Each row is a point. The window is the flat piece filled in between its corners: a triangle in 3 columns, a solid with four corners in 4, and so on. A path goes straight from each point to the next, and from the last back to the first. List the points from which the path goes on through the window.

Window:
[[42, 17, 25, 38],
[1, -6, -19, 84],
[-57, -51, 25, -51],
[-54, 1, 15, -12]]
Path:
(1): [0, 10, 34, 79]
(2): [-65, -40, 32, -10]
(3): [-24, -27, -40, -39]
(4): [-8, 34, -65, 30]
(5): [3, 13, 23, 79]
(6): [-19, -12, 41, 87]
(7): [3, -5, -38, 50]
(8): [27, 4, -11, 0]
(9): [16, 9, 74, 62]
(10): [-10, 3, 52, 58]
(11): [41, 8, -15, 35]
(12): [24, 16, -29, 22]
Through the window after points: 6, 8, 10

Window:
[[-81, 52, -5, -56, 21, -49],
[-4, -59, 14, -41, 30, -48],
[16, 7, -97, -15, 108, 32],
[55, 42, 7, 108, -36, 11],
[51, 22, -22, 1, -12, -16],
[53, 12, 31, 11, 20, 11]]
Path:
(1): [-16, 47, 4, -12, 46, -62]
(2): [7, 42, 2, 14, 19, -67]
(3): [-52, 24, -24, -54, -15, 47]
(4): [-28, 3, 15, -27, -6, 0]
(5): [25, 14, 38, -4, 11, -52]
(6): [20, 47, -19, -11, 58, -71]
(7): [17, 3, -25, -6, -6, 13]
(8): [-41, -40, 16, -47, -18, 11]
(9): [6, 24, 13, -10, 28, -77]
(10): [-9, 42, -43, 2, 86, -34]
(11): [-8, 11, -48, -37, 34, 14]
(12): [22, 10, -34, 8, 16, 47]
(13): [65, 8, -27, 35, 53, -38]
(14): [14, 49, 20, -2, 12, -72]
(15): [-56, 0, 16, -50, -37, -2]
(16): [-64, -8, -18, -72, -26, 17]
Through the window after points: 2, 6, 10, 16

Window:
[[-17, 6, 59, 13, 0, 11, 11, 89, 15],
[16, 13, 68, 26, 48, -44, 32, -28, -5],
[2, -94, 27, 7, 39, 22, 21, 57, 36],
[16, -57, -22, 75, 107, 6, 64, -17, -33],
[69, 6, -11, 32, -17, 8, -47, 7, 39],
[-75, -48, 9, -35, 73, 46, 18, -67, -36],
[-40, -57, -23, -35, -55, 18, 11, -2, -9],
[-44, -13, -32, -54, 43, -23, 43, -14, -23],
[4, 7, 13, -91, -60, 37, 29, 39, -9]]
Path:
(1): [15, -84, 3, 29, 78, -28, -5, 36, -46]
(2): [-13, -36, 10, 52, 47, 24, 51, -15, 47]
(3): [-27, -5, 39, 3, 12, 39, 74, 5, 62]
(4): [-25, -25, 28, -11, 38, -4, -26, 24, -57]
(5): [10, -20, 19, 0, 2, -1, 2, 38, -24]
(6): [-33, -1, 4, 12, 17, 39, 43, 7, 81]
(7): [-23, 4, -18, 7, 39, 27, 60, -35, 59]
(8): [-2, -38, 3, -27, 16, -14, 2, -18, -42]
Through the window after points: 3, 5

Window:
[[8, 21, -42, 44, -34, -18, 34, -29, 0, 47, 15, 2],
[-21, -16, -23, -60, 26, 2, 6, 33, -19, 0, -23, -31],
[1, -8, -54, -2, 59, 66, 10, 21, 30, -24, -19, 2],
[-18, 44, 21, -10, 49, 23, 12, 22, 49, -23, -31, -9],
[41, 12, 40, 67, -21, 25, -81, 42, -48, 40, -13, -28],
[-12, -38, 31, 3, 17, 48, 16, -1, 40, -17, 18, 2],
[50, 40, 32, 42, -44, 15, -121, -14, -60, -23, 18, -19],
[38, 24, 12, 34, 31, -26, -101, 8, -54, 41, 53, -40],
[16, 20, 0, -46, 19, 72, 4, -3, 37, 31, -6, -12],
[13, -15, -33, -29, 3, 12, 10, 37, 89, 0, -10, 16],
[93, 39, 37, 34, -3, -3, -28, 27, -70, 3, 37, -6],
[20, -23, -5, -26, 51, 10, 11, -20, 31, 11, -52, 26]]
Path:
(1): [-18, 14, -12, -4, 7, 44, -29, 26, 9, -3, 6, 29]
(2): [1, 18, 6, 4, 25, 22, -30, 23, -20, 34, -3, 65]
(3): [31, -11, 5, 10, 13, 15, -9, -2, 22, 3, -26, -36]
(4): [36, 6, -8, 3, 17, 12, 4, -3, 14, 1, -5, -34]
(5): [-6, 12, -17, 1, 3, 13, 0, 6, 6, 14, 14, 31]
(6): [-7, 34, 21, 8, 20, 28, -41, 27, -34, 13, 25, 28]
(7): [57, 11, -5, 37, -10, -5, -39, 2, -11, 13, 22, -65]
(8): [43, -11, 20, -13, 0, 20, -19, -5, 24, 7, -16, -63]
(9): [-13, 26, -8, 0, 12, 25, -34, 21, -30, -9, 10, 32]
(10): [-37, 22, 18, 32, 10, 27, -33, 38, -20, 38, 23, 53]
(11): [74, 19, 0, -4, 22, 33, -21, -20, 32, -28, -20, -57]
(12): [23, -13, -5, -7, 37, 27, 9, 9, 12, -1, -18, -36]
Through the window after points: 2, 8, 12

Window:
[[-44, -40, -4, -38, 30, 4, 117, 31, -7, 37, 21, 15, -8, 35],
[47, -53, -9, -55, -19, -11, -38, 11, -41, 21, -34, 53, 11, 10],
[83, -6, -32, 28, 3, 51, -42, 33, 26, 41, -14, -12, -55, 13],
[6, 31, 80, 95, -79, -10, 9, 8, -18, 21, 32, -58, -3, -61],
[-17, 50, -25, 2, -10, 7, -27, -84, 23, 6, -47, 38, -4, 66],
[-2, -1, 37, 28, -68, -26, 39, 54, 10, -29, 20, 48, -52, 44],
[-31, 64, 40, -5, 28, 4, 69, 12, -70, -52, -70, -18, -28, -22],
[31, -37, 46, 20, -31, 84, 20, 48, -11, -23, -10, -50, -2, -30],
[17, -55, 9, 15, 10, -52, 8, 6, 10, -30, 38, -90, -26, -14],
[-38, 11, -6, 7, -121, 65, 10, 82, -11, 0, 4, 12, -74, 1],
[44, -14, -14, -24, -10, -33, -19, -34, 32, -27, 29, 33, -40, -9],
[19, 34, 88, -82, -7, 16, 6, 29, -28, -48, 27, 19, 2, 64],
[-57, -67, 51, -46, -4, 35, 19, 17, 7, 53, -47, -11, -8, -23],
[-35, -17, 80, 1, -14, -16, -82, 2, -28, -33, 24, 18, 41, -40]]
Path:
(1): [33, 0, 8, -13, -12, 1, 2, 25, -2, 0, -27, -23, 12, -15]
(2): [-15, 18, -8, -33, -79, 17, -8, 48, 91, -5, -28, 19, 18, 21]
(3): [-11, -5, 33, 23, 1, 17, 18, -7, -38, 5, 9, -13, -48, -3]
(4): [26, -16, 46, 30, -21, 4, -11, -12, -31, -16, 25, -11, -41, 4]
(5): [14, 18, 6, 13, -38, 5, 12, 34, 12, -2, -8, -15, 10, -6]
(6): [-10, 18, 1, -25, -11, 2, 37, 44, 28, -10, -26, 10, 16, 21]
(7): [21, -35, 42, -7, 4, 22, -24, -22, -86, -37, 7, -16, -94, -5]
(8): [-12, -61, 39, 24, -47, 28, 3, -29, -50, -7, 30, 33, -45, 23]
(9): [44, 26, 4, -31, 7, -4, -16, 74, 59, 15, -13, -39, 9, -10]
(10): [-10, 24, -30, -75, 11, 4, 0, 69, 39, 27, -48, -57, 12, -59]
(11): [-32, -77, 74, 12, -26, 28, 24, -16, -23, 15, 0, 18, -32, 19]
(12): [-20, -34, 45, -15, -4, 43, -7, -5, -22, -6, 29, -1, -30, 7]
Through the window after points: 10

Window:
[[-12, -27, 53, -56, -9, 37, 76, 22, 4, 16, 14, 46, -9, 39],
[32, -34, -27, -11, -3, -2, -81, 51, 46, -14, 56, -56, -25, -1],
[-28, -28, 37, 2, 10, 44, 92, -52, 42, 24, -40, -45, 26, 80],
[-33, 18, 58, -4, -25, -9, 61, -57, 12, 8, 57, 17, -37, 62],
[-80, -50, 34, 14, -34, 5, 60, -1, 76, 1, -16, 41, -27, 70],
[6, 68, -2, 48, 79, 27, 32, 16, 35, -10, 2, -47, 60, -60],
[-85, -33, 53, -4, -72, 46, 32, -16, -37, 50, -15, 43, -48, 82],
[10, 79, -25, -9, 77, 8, 22, -6, 55, 66, -10, 6, 102, 4],
[-42, -41, 16, -62, 22, -55, -66, 23, 9, -15, 23, -45, -43, -26],
[-34, -16, 100, 13, -42, 15, 37, -31, 30, -30, -22, 14, 46, 80],
[13, -16, -27, 16, 18, -30, 46, -3, 5, 71, 11, -1, 82, -46],
[37, 50, -41, -18, 24, 26, 32, -54, 37, 25, -29, 22, 55, -65],
[55, -24, -1, 17, 84, -43, -77, 28, 5, -43, 13, -11, -58, 5],
[21, 1, -30, -30, -15, -81, -43, 74, -4, -32, 0, -52, -59, 5]]
Path:
(1): [-7, 4, -23, -5, 8, -10, 4, 13, -8, -23, -8, 4, 20, 14]
(2): [-71, -45, -31, 6, 15, 40, 30, -22, -56, 14, 58, -7, 111, 37]
(3): [-2, 29, 40, -5, 10, -11, 32, -6, 45, 8, -15, 5, -23, 12]
(4): [12, 75, 77, -45, -30, 9, 22, -6, 68, 84, -16, -45, -59, 38]
(5): [-26, -28, -5, -3, 4, 7, 40, 11, 10, -11, 9, 10, 37, 7]
(6): [-22, 8, -1, -17, 22, 22, 35, -15, 25, -3, 5, 3, 34, 19]
(7): [7, -7, 75, 52, -3, -16, 10, 3, 43, 103, -9, 16, -23, -38]
(8): [14, 6, 30, 0, 5, -9, 12, 7, 47, 35, 2, 0, -4, 5]
(9): [-32, -10, -6, 0, 53, 31, 14, -38, -11, -31, 14, 16, 22, 24]
(10): [-14, -1, -16, -5, 35, -1, 4, -18, 30, -60, 28, 10, 46, 13]
(11): [26, 10, 22, -23, 8, -13, 29, 23, 40, 74, -10, -31, -9, -10]
(12): [42, 8, 104, -28, 1, -4, -2, -18, 76, 59, 37, -65, -17, -9]
Through the window after points: none

Window:
[[-34, 27, 57, 46, 30, 14, -17, 46, 63, 31, -78, -27, 43, -34],
[107, -12, -59, 3, 25, 7, -52, 7, 11, 12, 76, -68, 7, -29],
[-26, 43, 95, 14, 3, 94, -10, 36, -5, 26, -3, -24, 5, -34],
[-2, -12, -29, -47, 18, 60, 58, -1, 2, 44, 74, 41, -27, 50],
[14, 12, 72, -70, 17, 33, -46, 75, 32, -8, -25, 7, -24, -34],
[8, 30, 69, 18, 12, -8, -94, -2, -6, -69, 9, 37, 29, 5],
[121, 38, 1, 17, -6, 43, -33, 29, 8, 40, 24, 3, 22, -43],
[39, -2, 63, 22, -2, 31, 28, 24, -9, -57, -51, -67, 12, -54],
[-19, 47, 48, -15, -55, 80, 59, 25, 44, -53, 21, -20, 105, -25],
[-44, 57, 36, 35, -68, -103, 28, -9, -27, -88, -17, -46, -9, -14],
[-19, 16, 24, 16, -11, 72, -11, 74, 3, -32, -7, -9, 33, 24],
[21, 54, 37, 54, -72, -24, -16, -67, 17, -29, 9, -26, -57, 39],
[-36, 88, -62, -18, 72, -33, -19, -11, 10, -1, -44, -22, -22, 19],
[9, 57, 13, -11, -36, 0, -57, -50, -30, 41, -62, -39, 23, -5]]
Path:
(1): [-14, 40, 5, 14, 2, 24, -26, 11, 11, -21, -16, -24, -7, -24]
(2): [16, 26, -13, 10, -6, 27, -24, 1, 10, -22, 32, -15, -15, -34]
(3): [48, 26, 28, 1, 1, -1, -14, 4, 13, 1, -2, -48, 30, 21]
(4): [42, 41, 80, 23, 31, -25, 22, 1, 8, 41, 4, -51, 46, 40]
(5): [15, 25, -40, 1, -42, 36, -60, -9, 9, -30, -7, -15, -24, -43]
(6): [-8, 26, 8, -16, -22, 17, -1, 15, 21, -29, -27, 5, -14, -38]
(7): [-3, 38, 82, 31, 26, 34, 10, 10, -14, 2, -1, -29, 35, 51]
(8): [36, 39, 84, -9, 31, 5, 21, 62, 40, -50, 10, -50, 35, 76]
(9): [8, 23, 5, 6, -12, 36, -15, 7, 11, -17, 18, 2, 20, -44]
(10): [-49, 16, -13, 42, 0, 71, -19, 40, 43, -8, -18, 14, -6, -46]
(11): [29, 37, 79, -18, 5, -35, 11, 9, -2, 2, -15, -41, 45, 33]
(12): [25, 54, 46, -17, 31, -2, 33, 16, -12, 17, -14, -16, 24, 66]
Through the window after points: 2, 4, 10, 12
